Rows are points. Each copy is the shape, with its points in the same order, stretched, turned, moved and blurred by noise. Say if it was mirrored as well.

Shape (9 x 3):
[[-0.14, 0.24, 0.19],
[-0.45, 0.37, 0.11],
[-0.10, -0.04, 0.02],
[-0.48, 0.13, 0.75],
[0.31, -0.09, 0.77],
[0.49, 0.26, -0.22],
[0.32, -0.01, -0.11],
[-0.56, 0.12, -0.24],
[0.19, 0.31, 0.05]]
Copy 1, 9 rows:
[[-0.14, -0.19, -0.14],
[-0.43, -0.18, -0.28],
[-0.16, 0.02, 0.06],
[-0.43, -0.73, 0.06],
[0.36, -0.71, 0.31],
[0.47, 0.26, -0.18],
[0.31, 0.14, 0.12],
[-0.58, 0.31, -0.18],
[0.29, -0.08, -0.22]]
Copy 1 is: mirrored
Copy 2:
[[-0.12, 0.06, 0.32],
[0.14, -0.19, 0.60],
[-0.06, -0.03, 0.00],
[-0.64, -0.30, 0.57],
[-0.88, 0.35, 0.05],
[0.20, 0.61, -0.05],
[0.03, 0.33, -0.19],
[0.36, -0.47, 0.31],
[-0.04, 0.41, 0.16]]
Copy 2 is: mirrored
Copy 3 (9 x 3):
[[-0.26, -0.05, -0.36],
[-0.64, -0.07, -0.43],
[-0.18, -0.05, 0.04],
[-0.22, -0.65, -0.68],
[0.59, -0.23, -0.51],
[0.08, 0.67, -0.01],
[0.11, 0.36, 0.12],
[-0.77, -0.12, 0.06],
[-0.03, 0.31, -0.24]]
Copy 3 is: mirrored
Copy 4, 9 rows:
[[-0.03, 0.35, -0.08],
[-0.19, 0.58, -0.29],
[-0.07, -0.02, -0.14],
[-0.27, 0.72, 0.36],
[0.31, 0.08, 0.51],
[0.52, -0.17, -0.50],
[0.25, -0.28, -0.26],
[-0.53, 0.29, -0.43],
[0.33, 0.15, -0.29]]
Copy 4 is: only turned

Shape, 10 rows:
[[0.47, 0.69, -0.66, -0.71, 0.40, 0.06],
[-0.07, -0.10, 0.10, 0.08, 0.08, 0.25],
[0.05, -0.25, -0.43, 0.66, 0.28, 0.22],
[0.62, 0.04, -0.04, -0.32, -0.16, 0.28],
[0.05, -0.33, -0.27, 0.10, 0.41, 0.14],
[-0.16, -0.15, -0.02, 0.19, -0.53, 0.43],
[-0.17, -0.64, -0.37, 0.30, 0.00, 0.00],
[0.37, 0.49, 0.07, -0.69, -0.07, 0.12],
[0.24, 0.40, 0.10, 0.05, -0.21, -0.12],
[0.00, -0.23, 0.02, 0.38, -0.40, -0.09]]
Copy 1:
[[-0.18, 0.11, -0.61, -1.10, 0.36, 0.57],
[-0.17, 0.07, 0.25, 0.32, 0.02, 0.06],
[-0.11, 0.73, -0.34, 0.70, 0.09, -0.12],
[0.36, -0.06, 0.16, -0.16, 0.06, 0.67],
[-0.14, 0.16, -0.33, 0.47, 0.21, 0.07],
[-0.13, 0.16, 0.40, 0.49, -0.49, 0.22],
[-0.06, 0.17, -0.37, 0.78, -0.24, -0.16],
[0.03, -0.25, 0.28, -0.81, 0.09, 0.53],
[0.18, 0.25, 0.33, -0.36, -0.04, 0.04],
[0.24, 0.20, 0.26, 0.43, -0.36, -0.14]]
Copy 1 is: only turned
Copy 2:
[[0.04, 0.83, -0.67, -0.13, 0.98, -0.39],
[-0.08, 0.25, -0.11, 0.14, -0.04, 0.29],
[0.33, -0.32, -0.01, -0.01, 0.02, 0.16],
[-0.15, 0.51, -0.65, 0.66, 0.18, -0.06],
[-0.16, -0.13, -0.02, -0.01, 0.24, 0.16],
[0.04, 0.20, -0.54, 0.10, -0.63, 0.15],
[-0.21, -0.43, 0.01, -0.04, -0.19, -0.08],
[-0.22, 1.02, -0.53, 0.29, 0.36, -0.12],
[0.24, 0.70, -0.14, 0.35, -0.04, -0.11],
[0.06, 0.08, 0.01, 0.29, -0.53, -0.10]]
Copy 2 is: mirrored
Copy 3 (10 x 6):
[[0.65, 0.17, 0.07, -1.14, -0.16, -0.12],
[-0.05, -0.03, 0.10, 0.19, 0.10, 0.33],
[0.09, -0.45, -0.55, 0.22, 0.38, 0.28],
[0.44, -0.23, 0.37, 0.00, -0.37, 0.11],
[-0.04, -0.38, -0.25, -0.11, 0.12, 0.25],
[0.11, 0.11, -0.07, 0.59, -0.35, 0.59],
[-0.15, -0.47, -0.53, 0.31, -0.16, 0.24],
[0.38, 0.31, 0.60, -0.45, -0.41, -0.03],
[0.37, 0.26, 0.24, 0.15, -0.11, -0.20],
[0.09, -0.06, -0.14, 0.69, -0.16, 0.05]]
Copy 3 is: only turned

Shape:
[[-0.07, -0.43, 0.40, -0.11, 0.49, 0.02, -0.31, 0.15, -0.50],
[0.47, 0.54, 0.21, -0.38, 0.03, 0.04, -0.11, 0.13, -0.02],
[0.51, 0.23, 0.67, -0.06, 0.15, 0.31, -0.39, 0.21, -0.05],
[-0.55, 0.07, -0.23, 0.39, -0.39, -0.19, 0.44, -0.16, 0.25],
[0.02, -0.12, -0.26, -0.09, -0.34, -0.26, -0.43, -0.16, -0.10],
[-0.66, -0.54, -0.30, -0.09, -0.15, -0.15, 0.14, -0.26, 0.74],
[-0.19, -0.19, -0.76, 0.35, -0.24, -0.20, 0.26, 0.42, 0.58],
[-0.16, -0.52, -0.34, -0.17, 0.09, -0.09, 0.45, -0.31, 0.03],
[0.42, 0.74, 0.56, -0.35, 0.60, 0.11, -0.37, 0.59, -0.08],
[0.05, -0.48, -0.03, 0.30, -0.08, 0.12, 0.43, -0.41, 0.49],
[-0.22, 0.04, -0.42, 0.11, 0.15, 0.41, -0.10, -0.16, 0.15],
[-0.11, -0.24, -0.15, 0.28, 0.49, -0.37, -0.05, -0.35, 0.26]]
Copy 1:
[[-0.17, -0.59, 0.16, 0.47, 0.09, 0.07, -0.43, 0.27, -0.48],
[0.25, 0.06, 0.80, -0.15, -0.32, 0.08, -0.25, 0.18, -0.45],
[0.05, 0.05, 0.62, 0.44, -0.57, 0.07, -0.46, 0.15, -0.48],
[0.02, 0.27, -0.19, -0.10, 0.33, -0.14, 0.39, 0.03, 0.30],
[0.44, -0.43, -0.07, 0.06, -0.05, 0.13, -0.06, -0.20, -0.14],
[-0.16, -0.29, -0.24, -0.16, 0.26, -0.11, -0.11, 0.11, 0.88],
[0.47, 0.20, -0.44, -0.29, 0.03, -0.02, 0.01, 0.63, 0.47],
[-0.27, -0.39, -0.17, -0.45, 0.21, -0.08, 0.05, 0.26, 0.12],
[0.25, 0.21, 1.05, 0.22, -0.20, 0.14, -0.66, 0.40, -0.62],
[-0.40, 0.09, -0.25, -0.22, -0.27, -0.31, -0.08, 0.12, 0.32],
[-0.04, 0.12, -0.15, -0.09, 0.10, 0.50, -0.35, -0.01, 0.08],
[-0.08, -0.13, -0.24, -0.01, 0.30, -0.39, -0.52, 0.00, 0.04]]
Copy 1 is: mirrored
Copy 2, 12 rows:
[[-0.31, 0.22, 0.85, -0.17, 0.41, 0.13, -0.17, 0.11, -0.43],
[0.47, 0.56, 0.29, 0.08, -0.23, -0.31, 0.22, -0.03, 0.18],
[0.01, 0.64, 0.72, 0.27, -0.08, -0.01, -0.05, 0.13, 0.29],
[-0.29, -0.63, -0.80, 0.30, -0.21, -0.20, 0.18, 0.34, -0.41],
[-0.09, -0.08, -0.21, -0.14, -0.26, -0.09, -0.24, -0.48, -0.30],
[-0.18, -0.99, -0.70, -0.25, 0.20, 0.35, 0.12, -0.04, -0.01],
[0.17, -0.21, -1.21, 0.14, 0.27, 0.32, -0.12, 0.15, -0.32],
[0.19, -0.71, -0.10, 0.04, 0.40, 0.09, 0.33, -0.22, -0.42],
[0.32, 1.27, 0.65, -0.11, 0.04, -0.26, 0.19, 0.41, 0.30],
[-0.12, -0.87, -0.28, 0.55, 0.41, 0.15, 0.22, -0.19, 0.09],
[-0.13, -0.05, -0.28, 0.03, 0.04, 0.61, 0.48, -0.10, -0.26],
[-0.39, -0.22, -0.23, 0.02, 0.68, -0.14, 0.18, -0.41, -0.14]]
Copy 2 is: only turned
